Rows are points. The points of each table are mixes of a few directions, plus a little noise. How many directions does each table use, and how many do they share? Where both have some left over, give the other angles between the two spaces (their principal angles), to ten degrees, smallest first.

First:
[[-24,-41,49],
[-15,-25,29],
[-1,-2,3],
[39,68,-81]]
Second:
[[-5,-10,12],
[31,55,-65],
[-45,-77,91],
[22,38,-45],
[5,9,-11],
[-20,-35,42],
[12,21,-24]]
Directions: first 1, second 1, shared 1

First:
[[-9,-20,-9,34,29,-28],
[8,3,-20,4,25,12],
[-9,-6,-2,50,17,-9],
[10,40,13,8,-33,57],
[5,0,18,-77,-43,-8],
[-4,-17,-1,-18,5,-26]]
Second:
[[0,0,0,-1,0,0],
[8,-3,6,-71,-24,-6],
[2,-1,1,-16,-5,-1],
[10,-3,7,-91,-30,-8],
[-1,1,-1,13,4,1],
[-10,4,-8,95,31,8],
[0,0,0,2,1,0],
[-8,3,-5,69,23,6]]
Directions: first 3, second 1, shared 1

First:
[[-17,-8,-3,-34,2,-34,-17,-12,-18,-12,16],
[0,-17,-24,4,12,16,55,6,25,34,-16],
[-8,26,16,-16,21,-32,28,-46,15,-43,38],
[6,6,1,10,-23,28,-40,22,0,9,-29],
[11,-35,-1,10,-1,-13,-16,22,-46,22,18],
[-27,19,0,52,38,27,-7,17,7,-35,-39],
[39,-10,15,6,-49,17,-57,27,-30,29,5],
[28,-11,-4,-40,-66,12,-44,15,-2,47,-8],
[-7,15,3,44,45,11,55,-10,21,-24,0],
[-25,17,-5,-36,22,-31,40,-43,30,-28,16]]
Second:
[[-22,-8,-11,-4,18,-9,2,2,-5,-5,-9],
[-52,-21,-27,-10,42,-21,5,7,-11,-14,-24],
[-1,0,0,0,0,0,0,0,0,0,-1],
[7,3,4,1,-6,3,0,-2,1,2,3],
[76,31,40,13,-62,31,-7,-10,18,20,34],
[74,29,39,14,-61,30,-8,-10,17,19,32],
[-95,-38,-51,-18,79,-40,9,13,-22,-25,-43],
[-7,-3,-4,-2,6,-2,1,1,-2,-2,-4],
[-64,-26,-34,-12,52,-27,6,8,-15,-16,-29],
[23,9,12,4,-19,9,-2,-3,4,6,10],
[61,24,33,11,-50,25,-5,-8,14,16,27]]
Directions: first 5, second 1, shared 1

First:
[[-76,-36,46,-39,42,-95,-12,23,-34,45,21,-1,-8,40],
[31,7,3,15,-3,14,-34,-16,29,-30,0,-30,4,-5],
[23,7,-22,-7,-23,48,4,-13,25,17,-17,0,18,-15],
[46,15,-15,26,-8,30,1,4,6,-37,3,30,-6,-9],
[7,-1,-28,18,-33,10,23,20,24,-35,7,-16,-19,-6],
[-43,-14,18,-20,30,-44,19,-14,-59,29,-33,-11,5,15],
[34,-18,-8,-13,-2,3,-25,10,28,-3,-9,14,5,12],
[-23,42,8,23,-5,35,23,-15,-19,16,30,13,2,-31]]
Second:
[[-12,3,3,50,13,-13,-15,36,-21,-22,18,12,-14,9],
[28,-1,18,-33,8,-9,-17,-25,21,-9,9,4,1,2],
[-11,-2,-1,35,8,-2,-16,25,-12,-3,-1,1,0,7],
[-15,13,1,36,0,-18,25,30,-23,-35,38,23,-31,-2],
[13,-11,-14,-73,-22,34,11,-57,32,56,-52,-33,39,-10],
[-2,1,8,34,15,-14,-22,26,-11,-20,16,10,-10,9],
[13,-5,-17,-91,-34,33,43,-68,34,50,-41,-26,28,-20],
[-12,3,2,44,10,-10,-10,32,-19,-17,14,9,-12,6]]
Directions: first 6, second 3, shared 2; angles 80

First:
[[46,15,9,28,-7,2,4,34,-28,-10,-17,2,26,-12,-30,29,24,-33,-23,24,8,2,-14,-2],
[-5,23,-20,-26,3,11,52,6,-31,29,6,-5,21,-10,30,2,-33,-14,-5,-12,9,48,14,3],
[21,13,11,2,16,-30,-56,-25,37,-11,-8,7,-18,-3,6,-20,1,18,-19,8,-33,-46,-8,5],
[-4,-44,-3,9,3,18,-23,-16,11,-36,16,14,-53,-14,4,-18,4,34,34,-30,18,-53,6,-10],
[-2,29,26,6,2,-43,-47,-7,43,17,-22,-10,28,30,-24,2,20,-6,-32,42,-41,-2,-22,12],
[-69,-22,-11,-30,-4,5,21,-22,19,19,19,-10,-11,26,20,-14,-20,23,36,-22,4,23,15,-3],
[95,38,4,29,12,-8,-21,19,-30,-20,-21,14,9,-42,-3,8,7,-24,-48,19,-9,-31,-10,4],
[-81,-51,-13,-18,-24,43,70,11,-18,12,25,-11,-1,24,-3,14,-5,3,63,-30,48,54,16,-13]]
Second:
[[-44,33,-8,-18,27,-54,-9,-7,-27,60,-12,-47,35,45,6,6,-10,16,-3,19,-47,10,30,-1],
[-22,-7,-5,13,2,-14,13,11,-10,7,-3,-25,22,30,-26,18,9,12,18,2,2,2,22,-8],
[10,28,7,-7,15,-19,-17,-6,12,14,-2,6,8,-16,13,-9,-7,-10,-23,13,-13,0,0,4],
[-35,-15,20,9,19,-11,-43,-1,13,11,9,9,-19,-15,-10,1,24,-4,12,13,5,-27,2,-11],
[0,30,-13,-35,6,-15,4,-16,-26,32,-13,-19,9,21,35,-10,-28,8,-16,3,-41,19,0,10],
[53,28,-28,-32,-25,20,54,-11,-26,-5,-13,-6,13,17,40,-13,-47,5,-25,-20,-22,40,-15,20],
[37,-33,18,69,-15,24,7,36,65,-72,16,44,1,-53,-66,16,43,-28,6,-6,79,-23,-1,-11],
[2,-63,10,2,-30,67,-7,-8,-2,-47,17,37,-69,-27,10,-9,16,2,33,-25,36,-21,-37,-5]]
Directions: first 4, second 4, shared 1; angles 50, 50, 50

First:
[[1,1,2,24,-11,11,-2,-4,-21,27,18,-15,4,17,12,-10,23,1,-30,26,31,6,-35,1,7,-12,4,-6,-9,10,6,5],
[14,-18,25,36,-58,26,-32,24,-76,22,6,-40,10,36,-3,14,23,-7,-26,42,53,-65,-95,-30,45,-24,24,-43,-24,42,5,53],
[11,-11,10,-11,12,-31,-26,-6,-5,-45,-2,-21,11,-12,2,22,-11,-14,11,-17,-25,-19,10,-14,-3,15,12,-5,8,5,10,0],
[-4,-1,8,15,-53,49,9,33,-33,44,-15,12,-11,27,-21,-3,3,12,2,26,40,-40,-53,-11,37,-26,3,-23,-21,17,-17,41],
[-7,8,-11,-16,23,-8,15,-7,33,-8,-4,20,-5,-15,-1,-6,-11,4,13,-19,-23,25,41,12,-18,9,-11,18,9,-18,-4,-21],
[5,-9,6,-45,11,-25,-13,17,24,-65,-39,15,-3,-29,-28,34,-47,-6,62,-51,-60,-38,50,-16,-2,22,3,-1,13,-7,-10,6],
[0,5,-6,13,17,-10,1,-21,3,9,24,-12,6,1,20,-13,20,-3,-28,12,9,33,0,11,-15,1,-1,10,3,-4,12,-19],
[-2,10,-15,3,49,-32,6,-40,30,-8,31,-8,8,-14,31,-18,16,-5,-27,-4,-13,66,37,24,-39,15,-8,29,15,-19,17,-47],
[-12,8,-5,-3,-34,50,31,30,3,45,-24,40,-21,13,-26,-12,-11,19,19,8,19,-15,-11,4,21,-18,-12,-5,-13,-3,-25,22],
[-17,16,-14,16,-25,54,42,13,4,73,0,35,-20,20,-7,-33,14,23,-13,27,40,21,-20,19,10,-26,-17,5,-15,-6,-18,5],
[12,-7,-1,-33,70,-82,-31,-38,38,-94,9,-25,20,-43,19,24,-19,-25,16,-50,-73,26,76,0,-45,44,7,23,32,-17,24,-46]]
Second:
[[40,14,-28,27,-39,-11,35,63,-29,-71,-53,18,-80,-55,8,-18,-33,30,11,-4,-24,-8,16,-27,-12,27,7,-7,32,21,-64,30],
[-28,-13,26,-24,17,15,-30,-32,16,40,27,-7,54,39,-18,21,17,-23,4,-3,11,-15,-14,10,18,-19,0,-3,-26,-10,40,-8],
[20,36,-18,47,16,-13,38,0,8,-24,45,18,-54,-45,36,-63,40,10,-65,12,-11,58,18,0,-43,36,14,10,2,21,-16,6],
[12,20,-25,31,13,-17,30,-4,2,-12,13,2,-33,-26,33,-35,16,14,-36,14,0,56,16,9,-29,15,-4,16,19,0,-14,-18],
[11,4,-27,16,5,-14,18,-5,-3,-1,-13,-11,-12,-9,27,-12,-6,14,-11,13,9,42,12,17,-18,-2,-18,19,28,-13,-14,-32],
[-23,-42,34,-63,-24,23,-52,1,-9,27,-44,-13,69,55,-54,78,-42,-20,78,-21,8,-90,-27,-9,57,-39,-7,-22,-16,-13,21,11],
[-37,-18,36,-34,22,18,-41,-42,20,55,37,-9,73,51,-25,30,18,-31,11,-6,13,-27,-21,10,26,-23,1,-8,-38,-10,54,-6],
[14,18,-16,27,3,-10,22,9,0,-20,8,7,-37,-27,19,-31,11,10,-29,7,-6,31,12,-1,-22,18,4,7,10,8,-18,1],
[-6,-4,5,-6,5,2,-8,-10,3,12,6,-3,15,10,-2,7,3,-3,3,0,5,-1,-2,4,2,-7,-2,1,-4,-5,9,-6],
[-22,-20,15,-29,5,7,-28,-24,6,36,-3,-16,53,39,-14,34,-8,-14,25,-1,14,-18,-12,12,22,-26,-10,0,-9,-18,28,-18],
[22,7,-6,11,-27,0,15,40,-17,-44,-26,15,-46,-31,-6,-9,-15,12,9,-9,-20,-26,5,-24,1,20,11,-14,6,21,-32,37]]
Directions: first 3, second 3, shared 1; angles 70, 90
